Each wall is flat, endless, passes through zero and stands at right angles to its row. A trip goes straight from one point to another. Which walls does it cross, in order?

Walls:
(1): [ 0.29 -0.03]
(2): [ 1.21 -0.23]
(3): [-0.24  0.21]
(4): [0.34 0.07]
(5): [-0.82  0.40]
(6): [-0.26  0.36]
(7): [-0.77 -0.50]
Trips:
[0.40 0.52] to [-0.72  0.04] -> 5, 2, 1, 4, 7
[-0.11  0.69] to [-0.23  0.23] -> 4, 7
[-0.28 -0.28] to [ 0.62 -0.32] -> 3, 5, 2, 1, 4, 7
[0.15 0.68] to [-0.36  0.08] -> 2, 1, 4, 7
[0.96 0.54] to [0.46 0.30] -> none
[0.51 0.61] to [ 0.42 -0.25] -> 3, 6
[-0.31  0.38] to [0.20 0.07] -> 7, 4, 1, 2, 5, 3, 6

Walls:
(1): [ 0.37 -0.37 -0.33 -0.30 -0.02 -0.55 -0.37  0.15  0.12]
(2): [-0.21 -0.01 -0.15 -0.48 -0.89 -0.11 -0.10 -0.09  0.34]
(3): [ 0.66 -0.25  0.20 -0.23 -0.10 -0.05 -0.01  0.17  0.80]
(4): [ 0.25 -0.50  0.56 -0.09  0.67 -0.16 -0.06 -0.02 -0.12]
(5): [-0.39  0.21  0.76  0.02 -0.52 -0.15 -0.05 -0.82  0.35]
(6): [-0.85 -0.10  0.35  0.71 -0.53 -0.45  0.43  0.07  0.31]
(7): [ 0.37 -0.32 -0.17  1.19  0.67  0.05  0.05  0.15 -0.58]
(8): [ 0.63  0.26  0.19  0.31  0.13 -0.33  0.01  0.08  0.24]
Trips:
[ 0.74  0.06  0.06 -0.93 -0.09 -0.19 -0.42  1.13  0.69] to [ 0.22 -0.63 -0.70  0.44 -0.02 -0.35 -0.31  0.16 -0.20] -> 7, 2, 3
[-0.17 -0.06  0.08  0.03 -0.33  0.56  0.34  0.05  0.20] to [-0.43  0.33 -0.45  0.28  0.34 -0.36  0.26  0.11 -0.28] -> 3, 5, 7, 2
[ 0.39 -0.66 -0.30  0.14  0.69 -0.27 -0.58  0.29 -0.29] to [-0.07 -0.11  0.19 -0.65 -0.20  0.27 -0.73 -0.25 -0.27] -> 8, 3, 7, 2, 5
[-0.71 -0.04  0.07 -0.62  0.31  0.94 -0.37 -0.38  0.50] to [-0.41 -0.14 -0.31  0.09 -0.86 -0.18 -0.12 -0.43 -0.04] -> 6, 1
[ 0.15  0.28 -0.61 -1.00 -0.67  0.22 -0.98 -0.13  0.73] to [ 0.35 -0.08  0.02 -0.13 -0.20 -0.28  0.08 -0.05  0.02] -> 8, 4
[-1.23  0.29 -0.21 -0.24  0.17 -0.14  0.82 -0.69 -0.32] to [-0.34 -0.46  0.53  0.19 -0.14  0.33  0.70  0.47 -0.40] -> 2, 7, 4, 5
[-0.13 -0.42  0.20 -0.73 -0.75 -0.01  0.34 -0.13  0.02] to [ 0.01 -0.08  0.29 -0.31 -0.43 -0.31  0.13 -0.34  0.81] -> 8
